Every row gives one point. Examples show where two turns around zero, p and q, send a point. Where does a point land after both, in the order given? Backwards means that the second turn is done in reverse. Each puzzle has new turns, and all numbers are rounded.

Turn p:
.03  -.63 => -.63  .04
-.15  .35 => .36  .11
.13  .28 => .26  -.16
Turn q:
-.43  .03 => -.43  -.02
.55  -.10 => .56  -.04
.39  -.36 => .43  -.31
-.40  .23 => -.42  .18
-.11  .20 => -.13  .19
Where do these land?
p, then q backwards: .54  -.17 => -.28  -.49
q, then p: -.23  .35 => .35  .23
p, then q: -.31  -.19 => -.19  .31

Turn p:
-.21  .14  .08 => -.14  .09  -.21
-.20  -.31  -.02 => -.26  -.26  .08
.00  -.31  .10 => -.18  -.11  .25
.02  -.01  -.18 => .11  -.14  -.04
.75  .26  .12 => .57  .45  .35
-.35  .23  -.10 => -.10  -.03  -.42
Turn q:
-.04  .16  .00 => -.13  -.06  .07
.20  -.05  .38 => .11  .32  .27
-.37  -.23  .17 => .36  -.25  .16
.21  .12  -.54 => -.33  -.01  -.49
Where do these land?
q, then p: -.21  -.32  .37 => .17  .31  .40
q, then p: .16  -.22  -.08 => .27  -.02  -.08
p, then q: .15  -.01  .08 => -.06  .08  .14
q, then p backwards: -.37  .30  -.45 => -.49  -.32  -.29
p, then q: .28  .26  .08 => -.33  .20  .07

Turn p:
-.12  .02  -.37 => -.24  -.19  -.24
-.07  -.22  .33 => -.01  .31  .26
-.31  .49  -.36 => .01  -.09  -.68
.50  -.30  .39 => .23  -.03  .66
Turn q:
-.64  -.01  -.14 => -.20  .60  -.16
.27  -.18  -.52 => .40  -.15  -.44
-.04  .26  .26 => -.06  .05  .36
.40  -.07  .40 => -.13  -.50  .24
Where do these land?
p, then q: -.35  .06  -.30 => .14  .37  -.25
q, then p backwards: -.02  .25  -.39 => .00  .30  .35
p, then q: .40  -.59  .65 => -.47  -.29  .79
q, then p: -.05  .27  .28 => .21  .32  .08
q, then p: .02  .01  -.24 => .05  -.24  .00

Turn p:
.13  -.16  .33  .20 => -.29  -.04  .29  -.16
.28  .02  -.47  -.16 => .30  -.34  -.09  .33
-.15  .18  -.08  .08 => .07  .22  -.04  .11
-.42  .00  -.22  -.07 => -.01  .21  -.42  .10
.16  -.03  .45  -.04 => -.08  -.04  .28  -.38
Turn q:
.11  .00  .13  .09 => .00  .06  .17  -.07
.44  .04  -.34  .04 => -.13  -.50  .16  -.15
-.29  -.28  -.05  .17 => .22  .06  .01  .38
-.30  .50  -.01  .22 => .46  .09  -.26  -.32
.17  .05  .21  -.31 => -.36  .15  -.01  -.15
-.13  -.31  .06  -.21 => -.19  .13  -.06  .32
Where do these land?
q, then p: .06  .31  -.18  -.13 => .07  -.23  -.30  .02
q, then p backwards: .11  -.05  .18  -.02 => -.02  .03  .15  .16
p, then q: -.29  .10  .18  .13 => .07  .04  -.27  -.25
p, then q: -.21  .19  -.19  -.25 => -.06  -.38  .03  -.17
p, then q: -.08  .00  .07  .41 => .29  .26  -.10  -.12
q, then p backwards: .37  -.75  -.04  -.04 => .41  -.22  -.14  .68
q, then p: .04  .21  -.01  -.12 => .12  -.07  -.20  -.01

Turn p:
-.04  .32  .20  -.08  -.03  -.10 => -.15  -.14  -.15  .10  -.24  -.18
.06  -.17  .18  -.06  -.12  .31 => .11  .00  .15  .35  .14  .03
.12  -.16  .20  -.13  -.01  -.11 => -.02  -.15  .26  .06  -.11  .06
.10  -.10  .13  .54  -.06  .11 => .54  -.16  -.09  -.02  .12  -.09
-.21  -.01  .14  -.13  -.06  -.13 => -.22  -.23  .00  .03  .02  .02
.02  .02  -.75  -.10  -.01  -.11 => -.15  .50  -.20  -.37  .03  .37
-.01  -.05  -.30  -.01  .04  .01 => -.03  .21  -.04  -.15  .09  .12
-.03  -.12  .11  .07  .15  .14 => .09  -.02  .14  .03  .16  -.15
-.02  .26  .08  -.10  .09  -.12 => -.17  -.03  -.08  -.03  -.20  -.17
Turn q:
.15  .01  -.02  -.18  .01  .10 => .20  .04  -.12  .07  .05  -.05
-.31  .09  .07  .01  -.34  .03 => -.07  .15  -.01  -.36  -.23  .12
-.18  .08  .09  -.04  .00  .06 => .00  .05  .06  -.18  -.04  -.10
.08  .03  .18  .09  .20  .02 => -.04  -.05  .11  .15  -.04  -.22
-.29  -.21  -.02  -.11  .01  -.09 => .06  -.22  .12  -.26  .03  .11
-.03  -.16  .13  .05  -.18  -.01 => .04  -.06  .05  -.02  -.24  .13
.61  .13  -.33  -.01  .39  -.37 => -.17  -.21  -.38  .58  .47  -.09
-.04  .03  -.09  .20  -.08  .26 => -.01  .28  .18  .03  -.01  .10
Where do these land?
p, then q backwards: -.04  -.05  -.20  -.37  .09  .01 => -.13  .16  -.13  .35  -.07  .02
p, then q: -.03  .27  -.09  .51  -.10  -.23 => .25  -.05  -.34  .13  .30  .34
q, then p: .05  .29  .00  .02  -.02  .06 => -.13  .02  -.20  -.14  -.09  -.04
p, then q backwards: -.07  .12  -.23  -.10  -.27  .05 => .17  .09  -.20  .06  -.25  -.11
q, then p: .22  -.23  .02  -.13  .07  .10 => .33  .05  .11  -.04  -.08  .03
q, then p: -.03  -.22  .27  -.15  .05  .05 => .14  -.11  .19  .07  -.15  .23
p, then q: .09  -.29  .25  -.31  .12  -.11 => .04  -.13  .21  -.10  -.42  -.16
p, then q backwards: -.07  .03  .10  .53  -.03  -.02 => .05  -.09  .04  -.53  .09  -.03
q, then p: -.12  .09  -.13  -.01  .08  .09 => -.13  .03  .05  -.02  -.07  -.17

Turn p:
-.10  -.01  .28  .22  -.12  -.02  .01  .19 => -.10  .16  .17  .20  -.28  .06  -.03  .02
-.15  -.14  -.16  .09  .10  -.04  .06  -.35 => -.13  -.29  -.03  -.07  .12  .15  .26  -.05
.17  -.75  -.19  .18  -.08  .14  -.13  -.33 => -.34  -.24  .22  .28  .64  .14  .18  .23
-.01  .16  -.16  .04  -.17  -.01  -.16  -.10 => -.12  .00  -.04  -.15  .08  .09  -.17  -.19
-.18  .13  .12  -.30  -.04  .09  .01  .24 => .10  .14  -.02  .01  -.17  -.37  -.02  -.15
.05  .10  .08  .18  .05  .26  .12  -.13 => .02  .13  .21  -.20  -.01  .15  .17  .05
.06  .21  -.21  .20  .37  -.09  -.09  .23 => .27  .21  -.34  .05  -.01  .30  .04  -.07
.07  -.06  -.17  -.12  -.14  -.14  .04  -.06 => -.12  -.14  -.14  -.05  .10  -.08  -.13  .08
.02  .12  -.01  -.25  -.17  -.09  .22  .09 => -.04  -.02  -.12  -.16  -.15  -.27  -.12  .12
.07  .25  .42  -.24  .21  -.10  -.06  .21 => .48  .04  .10  .08  -.32  -.17  -.15  -.02
Turn q:
-.28  -.14  .22  -.15  -.23  .22  .00  .12 => -.27  -.37  -.13  .15  .11  -.05  -.11  .09
-.18  .21  .18  -.22  -.10  .02  -.20  -.09 => -.33  -.18  .05  -.07  -.19  .15  -.07  -.06
.04  -.20  .08  -.01  -.24  .05  -.24  .03 => -.01  -.09  -.17  .06  -.08  -.03  -.34  .07
-.06  -.07  .01  .02  .21  .11  -.34  .06 => -.24  .24  -.24  -.02  -.04  -.01  -.09  .00
-.02  -.11  .32  -.25  -.04  .10  -.06  .23 => -.22  -.19  -.14  .12  .20  .07  -.21  -.20
.11  -.16  -.16  .23  .15  .00  .23  -.26 => .28  .23  .09  .21  .00  -.01  .19  .19
-.11  -.13  -.23  .19  .07  -.23  .06  .06 => .09  .19  .15  -.10  .11  -.26  .01  .17
.25  .36  -.30  -.14  -.12  -.12  .22  -.06 => .32  -.13  .20  -.19  -.23  -.05  .24  -.27
.21  .29  -.05  .36  .07  -.10  .27  -.03 => .37  .09  .10  -.24  .10  .21  .28  .08
-.16  .03  .07  -.29  -.06  .29  -.19  .17 => -.34  -.22  -.26  .04  -.06  -.08  -.03  -.16
.19  -.08  -.13  .26  .29  -.33  .26  -.22 => .34  .41  .33  .06  .10  .05  .14  .09
Where do these land?
q, then p backwards: .05  .08  .14  -.03  .10  -.36  .06  .18 => .12  .11  -.02  .01  -.11  .27  -.24  -.19
p, then q: .17  .03  -.20  -.14  -.36  .06  -.02  -.09 => -.39  .17  .08  -.05  -.05  -.11  -.10  -.13
p, then q: .00  .19  .22  .18  .34  -.08  -.07  -.03 => .30  -.18  -.24  .15  -.10  .18  .01  -.03
p, then q backwards: -.02  .24  .31  .15  -.18  .07  -.06  .37 => .15  -.12  -.15  -.08  .14  -.25  -.31  -.33
p, then q backwards: .17  -.34  -.24  -.18  -.11  .14  -.03  -.03 => -.27  -.25  .09  .10  .08  -.01  .16  .29
p, then q backwards: .05  .09  -.04  .21  -.05  -.04  .17  .14 => -.03  .05  .03  .15  .09  .07  -.22  -.15
q, then p: .11  -.21  .04  .10  -.51  -.08  -.16  -.01 => .00  .08  .02  .36  .32  .01  -.35  -.05
q, then p backwards: -.39  -.03  -.12  -.10  .20  .23  .07  -.25 => -.27  -.37  .07  .13  -.08  .05  .28  .12
q, then p: -.08  .14  .00  .06  .36  -.13  -.15  .13 => .16  -.06  -.07  -.26  -.18  -.15  .10  -.22
p, then q: -.06  -.18  -.12  -.26  .21  .19  .20  -.39 => .08  .10  .26  .34  .34  -.13  .06  -.23

Turn p:
.06  -.08  -.14  -.18  -.06  .25  .28  .06  .05 => .09  -.11  -.15  .29  -.05  -.22  -.17  -.08  .01
-.41  -.12  -.30  -.47  .18  -.28  .30  -.01  -.12 => .42  .13  -.13  -.12  -.18  -.31  -.06  -.04  .59
-.43  .01  .24  -.29  .35  -.02  .03  -.23  -.12 => .45  .31  .34  .01  -.14  -.01  .14  -.13  .21
.48  .16  -.09  .05  -.03  -.30  .02  -.18  .04 => -.04  .12  -.33  -.19  -.06  .17  -.16  .34  -.25
.01  .14  .17  .10  .35  .18  -.25  -.03  .40 => .12  .16  .18  .02  .35  -.10  .29  .01  -.38
.15  -.10  -.15  .05  -.24  .19  -.07  .38  -.30 => -.49  -.19  -.01  .24  -.04  -.07  -.09  .07  .19
-.07  -.13  .07  -.22  -.48  -.14  -.47  -.05  .12 => .10  -.53  .14  -.09  .09  .29  .17  .32  .15
-.02  .24  -.01  .16  -.16  .03  -.09  -.03  .03 => -.11  -.05  -.13  .01  .03  .20  .19  -.07  -.08
.15  -.12  -.13  .37  .12  .08  .18  -.07  -.10 => -.25  .08  -.06  -.12  -.18  -.17  -.14  -.18  -.24
.09  -.01  .36  .44  -.02  .01  .06  .17  .02 => -.30  .08  .17  -.07  .22  .22  -.18  -.25  -.22
Turn q:
.24  .25  .22  -.17  .34  .14  .20  .02  -.12 => -.15  -.11  -.34  -.28  .19  -.23  -.18  -.06  .19
.12  -.08  -.40  .28  -.16  .02  .04  -.36  .06 => .03  -.18  .04  .03  .04  .50  .26  .24  -.03
.24  .21  .07  .14  -.31  .20  .20  .09  -.08 => .18  -.41  -.04  -.03  -.01  -.11  -.15  .28  .01
-.31  -.20  .12  -.08  .08  .24  -.31  -.01  -.35 => -.20  -.11  .00  .18  -.25  -.21  .26  -.42  -.05
-.07  -.35  .16  .30  .02  .13  .24  .08  .33 => .59  .07  .04  -.08  .13  .02  .20  -.13  .04
.28  .12  .12  -.16  .22  -.03  -.16  .01  .30 => -.06  .16  .04  -.35  -.03  .07  -.25  -.06  .28
-.16  -.22  -.23  .17  -.13  -.16  .15  .41  -.06 => .22  .24  .07  .19  -.05  -.22  .26  .30  -.18
-.18  -.02  -.48  -.33  -.25  .02  -.03  -.33  -.24 => -.45  -.13  .13  .51  .10  .23  .16  .13  .06
.00  -.04  .27  .01  -.10  -.30  -.18  -.03  -.08 => -.07  .04  .23  -.12  -.03  -.05  -.15  -.14  -.31
-.16  .33  .14  -.15  .30  -.27  -.15  .12  .24 => -.10  .44  -.18  -.08  -.09  .01  -.41  -.14  .00
Where do these land?
q, then p: -.38  .15  .15  .18  -.06  .14  .05  .04  .01 => -.26  -.12  -.13  -.17  -.26  .02  .00  .11  -.19
p, then q: .18  .27  -.32  -.37  .09  .06  .24  -.11  .13 => -.03  .08  -.05  -.11  -.14  .13  .10  .61  -.06
p, then q: -.08  .14  .01  .15  -.09  -.43  .10  .00  .11 => -.24  .03  -.05  .10  .03  .07  -.01  -.02  .43
p, then q backwards: -.49  -.27  .21  .07  -.15  .08  .08  -.18  -.39 => .02  -.20  .19  -.09  -.15  .31  -.55  -.12  .25
q, then p: .10  .24  -.08  -.75  -.05  -.11  -.45  .25  -.13 => .20  -.19  .19  -.35  .42  .42  .46  -.25  .27
q, then p: .13  -.21  .15  .18  .22  .03  -.18  .22  -.19 => .26  -.02  -.21  .00  -.14  .17  -.23  .09  .25
p, then q backwards: -.01  -.23  .16  .19  -.16  -.09  .23  .24  -.05 => .08  .19  .26  -.29  .00  -.01  -.08  -.23  .08
p, then q: .10  .40  .07  .21  -.13  .02  .21  -.12  .02 => -.14  -.29  -.25  .20  -.09  .16  .18  .11  .10
p, then q: .08  -.26  .07  .04  -.11  .13  .16  -.09  .16 => -.17  -.07  .20  -.14  -.08  .01  .19  -.12  -.14
q, then p: .20  -.01  .15  .14  .04  -.07  -.15  .01  .08 => .14  -.07  .05  .18  -.05  .09  -.04  .19  .09
q, then p: .07  -.12  .09  -.23  .50  .11  .15  -.16  .23 => .46  .18  -.19  .01  .04  -.23  .23  .07  -.22
q, then p backwards: .09  -.10  -.64  .18  -.09  .13  -.45  -.10  .02 => -.03  .27  .02  -.07  -.23  .02  -.45  -.25  -.55
